Each row of a before or after table is a point. One or more steps were done to the points. Then noise was added and the rows were shuffled. The steps act on columns, c1 being the first. Write out the steps. A step turns or swaps two columns, mirrors them in a line or flattens them onto one, adds a multiple of one to another, or multiplies or shifts one. Angles are multiples of 10 degrees, from the lower column toward the higher: turns from -170 to 170, lines from 10 to 170 but not 90. Use the fewest steps. Two steps may share a column if one is a turn and the other turns, adds or multiplies; they go together, in the order done. Otherwise the lowest column goes first.

Before (11 x 3):
[[ 22  -9 -22]
 [-41  55  -6]
 [-27  42  18]
 [-23 -20  25]
 [ 27   0   6]
 [  6  33 -15]
 [-73  15  -9]
 [  2  44  16]
 [ 24  59   4]
 [ 18   3   4]
 [-20  11   1]]
After (11 x 3):
[[-71 -92  -9]
 [ 29  41   6]
 [ 22  95   4]
 [-19 -19   3]
 [-44  -6 -10]
 [ 18  28   6]
 [ 25  26 -23]
 [  2  41 -15]
 [-25 -53  27]
 [-28  -1  19]
 [  2  47  14]]
Steps: add 1.5 times c1 to c2

Before (8 x 6):
[[-20  95 -47  35  30   0]
 [ 29  33 -54  37 -39   2]
 [ 12   7 -38 -45   1 -19]
 [  5 -38  10 -10  -4  75]
 [ -4 -10 -29   3  -3  23]
 [  5 -48  35  27   1  38]
 [-61   6  15 -10 -11  33]
 [-51  29 -46  39  32  17]]
After (8 x 6):
[[  4 -32  35  27  28  53]
 [ 12   0 -38 -45 -46 -19]
 [ 31  33 -55  37  -2 -10]
 [-52  33 -48  39  70   7]
 [ -4  -2 -28   2  -1  27]
 [-61  17  14 -11 -20  29]
 [  3  -8  10 -11 -15  82]
 [-18  89 -48  34  66 -32]]
Steps: turn c2 and c6 by -20 degrees; add 1 times c4 to c5

Before (8 x 9):
[[ 17  63  18 -67  59 -95  92  20  41]
 [-43  13   9  12  21 -18  -2  62   9]
 [-22 -30 -12  53  -9 -39  23 -45 -70]
 [ -9  36  15  11 -19  56  28   0  44]
 [ 55 -15  41  25  44  52 -45  71 -33]
 [  1  23   1 -32 -23  -6  -3  28 -35]
 [-13  45  78 -21  26  -1  19  29  11]
 [ 28 -30  26   9 -14  -3  -7  22  29]]
After (8 x 9):
[[  1  24   1 -32 -22  -7  -5  -2 -44]
 [ 27 -31  19  10 -12  -3  -7  35   9]
 [-41  15   6  11  21 -17  -2  53 -33]
 [ 56 -14  28  26  44  52 -43  32 -71]
 [-12  46  57 -20  24   0  21  29 -11]
 [ 17  64  11 -68  59 -96  91  42  18]
 [-22 -31  -6  55  -9 -40  24 -80 -26]
 [ -8  35  10  11 -19  56  29  28  34]]
Steps: multiply c3 by 0.7; turn c8 and c9 by -40 degrees

Before (8 x 12):
[[ 50   2  29   4   3 -10  38  -4 -13 -26  -3  44]
 [ -7  -3 -24  29  18 -12   9  14 -23  38  43 -71]
 [ -3   0  70 -12 -27  21   7  30 -14  17 -49  31]
 [-16  -3 -48  -3  14  12  18  -6 -61 -11  31 -95]
 [ -4  13   2 -22  23   2  36 -36  -1   4   5  48]
 [-26   7 -78  17  11 -19   6  14 -67  -6  60 -30]
 [ 15  20 -69  17  18  -4   2  -6 -50  22  -4 -39]
 [ 27 -37  75 -19  15  28 -21  10 -36  27 -21  31]]
After (8 x 12):
[[ 51  -2  26  11   7   7  37  -7 -13   0   7  43]
 [ -5 -15  -2  39  18 -17  39 -36   0  -7   2  39]
 [ 12 -13 -68 -35  16  -6   3  -2 -50  -1  12 -29]
 [ 31  42  76  27  -7 -24 -20  16 -34  -1   3  22]
 [ -4  26  70  23 -37   0   5  33 -14   8  42  24]
 [-19 -15 -52 -28   4 -19  15  -6 -59   1 -24 -92]
 [ -3 -21 -19 -53  22  -5   5  23 -22   0 -43 -59]
 [-21 -38 -76 -26  17  10   7  14 -65   1 -46 -21]]
Steps: turn c2 and c11 by 150 degrees; mirror c4 and c12 in the line at 80 degrees; mirror c5 and c6 in the line at 160 degrees; flatten c8 and c10 onto the line at 10 degrees

Before (13 x 20):
[[ 43  21 -14  36  11  11 -17 -72  21  34  -3  -2 -32 -44  -5 -27  -5 -62
   25  -5]
 [ 12 -32  -2 -71  47  63 -73  41 -56 -25  -6  32 -25  12 -13  22  16  44
   10   9]
 [ 23  10 -21 -21 -57   8 -31 -24 -20  40  22   1 -13  22  -6 -26 -35 -21
   23   8]
 [  3  16  18  14 -28  14 -20 -42  55  19  -5  17 -39 -38  65 -24 -26  -3
   30 -38]
 [ 50 -58  31 -46 -36  44   2  -2 -11 -23 -73  51 -80  11  56  39  74  46
  -55 -19]
 [ 28 -71  -1 -12  11  58 -54  25 -67 -43   3  -6 -72  44  42  16   7  26
   -1  16]
 [ 45  30 -41  -5 -21  36  -5  -8  14 -33  29 -48   8  -1 -11 -16 -27  -3
   35   0]
 [-20 -41  26 -24 -15  81 -66  11 -13 -45 -18  21 -72  35 -12  32  39  17
  -47  -5]
 [ 37  -6  27  22 -29 -19 -13 -20  42  18 -35 -32  -5 -20 -15 -16 -54 -35
   50   0]
 [  4 -13 -37  38 -30 -17 -24 -70  14  -6 -27  19   2 -20   5   5 -23  -6
   30 -32]
 [ 57  56 -10  31 -32 -25 -71 -35  27   6  -1 -30   5  17  10 -24  -4 -13
   60   8]
 [ 12  43 -29  26 -22 -44 -21   7  13   9  11 -11 -30 -34   5  12 -22 -52
   32 -16]
 [ 42 -15 -30  22 -29 -18 -47  -9  45  15  58 -13   0 -27 -17 -17 -13  -2
   41  37]]
After (13 x 20):
[[ 59  60 -13 -42 -30  -3 -68 -30  27   4  -4 -26   4  18  10 -24  -1 -13
   58   6]
 [-22 -40  25  72 -18 -47 -64  13 -16 -44 -17  21 -70  35  -7  35  38  17
  -51  -5]
 [ 52 -58  33  65 -38  -6   1  -4 -11 -24 -78  54 -84  14  57  38  76  45
  -50 -20]
 [  4  20  19   0 -30 -20 -21 -39  59  17  -4  21 -34 -40  60 -26 -24  -6
   31 -36]
 [ 44 -16 -28 -27 -31   1 -45  -5  44  16  56 -14   0 -28 -17 -15 -14  -2
   38  36]
 [ 37  -5  27 -28 -28  -4 -16 -21  40  20 -35 -24   0 -20 -15 -16 -50 -38
   47  -4]
 [ 42  20 -14 -19   9 -33 -18 -66  21  36  -3  -2 -32 -43  -4 -27  -6 -64
   21  -6]
 [  2 -12 -36 -38 -25 -12 -21 -70  13  -3 -26  19   1 -20   6   7 -26 -10
   28 -34]
 [ 15 -30  -2  99  41  -4 -73  43 -56 -27  -5  30 -24  11 -13  20  16  44
    8  13]
 [ 27 -70  -4  45   9 -41 -56  24 -67 -44   1  -5 -72  44  43  16   8  28
   -2  16]
 [ 10  46 -28 -45 -27  17 -23   7  10   8  12 -11 -28 -34   6  16 -20 -50
   29 -16]
 [ 44  28 -40  28 -25 -20  -4 -13  12 -36  28 -47   8   1 -11 -15 -22  -3
   35  -1]
 [ 24  12 -22  23 -49   8 -32 -24 -18  39  23   4 -15  23  -6 -25 -32 -22
   26   7]]
Steps: turn c4 and c6 by -140 degrees

Before (8 x 32):
[[ -5  15  -8  31 -27 -42 -32 -32  11 -14  52   8  -1 -26   4  -2  11  19
   43  17 -15  22 -52 -13   0  -6 -30  25 -16  41  24   1]
 [ -1 -23 -23  48  35 -41 -31 -60 -10  27  -4 -27 -15  23  35 -15   3   7
   39   4  15   9 -37   9  -2 -33   7  -1 -31  26  20 -24]
 [ 22  -6  64 -16  47   5  64  11  -5  -9  30 -18  45  -3 -33  28  25 -18
   -7 -23  21  17  54  -2  36 -26   2 -51 -64 -26   9  87]
 [  3 -11  85 -54  60   8  53  10 -11 -39  28   6  50  27  20  21 -28   6
  -27  -6  31  -1  71  -5  53 -19  12 -38 -28 -60  32  69]
 [ -6 -32 -18  32  -4 -47 -29 -36   4  -7  20   1 -32 -14  29 -24  28   4
  -14 -17  17  15 -18   1  -6   4 -32 -22 -22  22  56 -25]
 [-17  15  -4  29  -4 -15 -57 -39 -21 -12   9 -11 -33   0  29 -10  58   9
   21  33  37  -8 -22  -6 -20 -47   6  -3 -17  17  42 -11]
 [ 68 -76  48 -95 -58 -18 -33  26 -29  -7  -5 -33 -69  23  10  55 -24 -43
  -41  38  26 -34  20  10  23  56 -19 -21 -17 -17 -35   3]
 [ -4   6  -6  17 -45 -15  -7 -66   4 -25   6 -26 -12  11  30 -16  37  -4
   18  -7 -21  12 -28  -5 -47 -36  -3   4 -20  20 -20 -42]]
After (8 x 32):
[[ -7  11  -8  30 -29 -44 -34 -34  12 -15  52 -47  -1 -27   4  -2  11  20
   42  15 -13  23 -52 -10  -1  -7 -31  29 -16  44  23   2]
 [ 23  -6  66 -14  47   5  65   8  -4  -9  29 -69  48  -2 -31  31  17 -18
   -8 -24  22  19  54  -1  34 -29   3 -51 -62 -27   9  90]
 [  0 -21 -22  49  33 -43 -28 -61 -10  24  -3 -77 -14  24  37 -15   3   7
   41   3  15  10 -39  11  -1 -33   7  -3 -32  28  21 -26]
 [-17  16  -4  27  -3 -14 -53 -39 -20 -10   8 -61 -35  -1  31  -8  43   8
   20  30  34  -9 -23  -7 -20 -47   7   0 -18  17  42 -12]
 [  3 -11  87 -53  63   8  55   9 -10 -38  27 -45  49  26  19  20 -21   8
  -24  -7  31  -3  73  -3  54 -19  10 -37 -28 -60  32  71]
 [ -6 -34 -18  34  -6 -51 -29 -37   4 -10  24 -47 -27 -12  31 -21  21   4
  -12 -17  17  14 -18  -1  -6   4 -31 -26 -24  25  54 -26]
 [ 67 -75  47 -98 -59 -16 -33  24 -26  -7  -2 -79 -67  23  13  53 -15 -43
  -39  35  27 -28  22  11  23  58 -18 -21 -16 -18 -36   4]
 [ -5   6  -3  16 -43 -16  -9 -67   2 -26   9 -75 -11   9  29 -18  21  -4
   18  -8 -21  13 -27  -5 -49 -37  -3   1 -20  20 -23 -45]]
Steps: shift c12 by -50; multiply c17 by 0.7
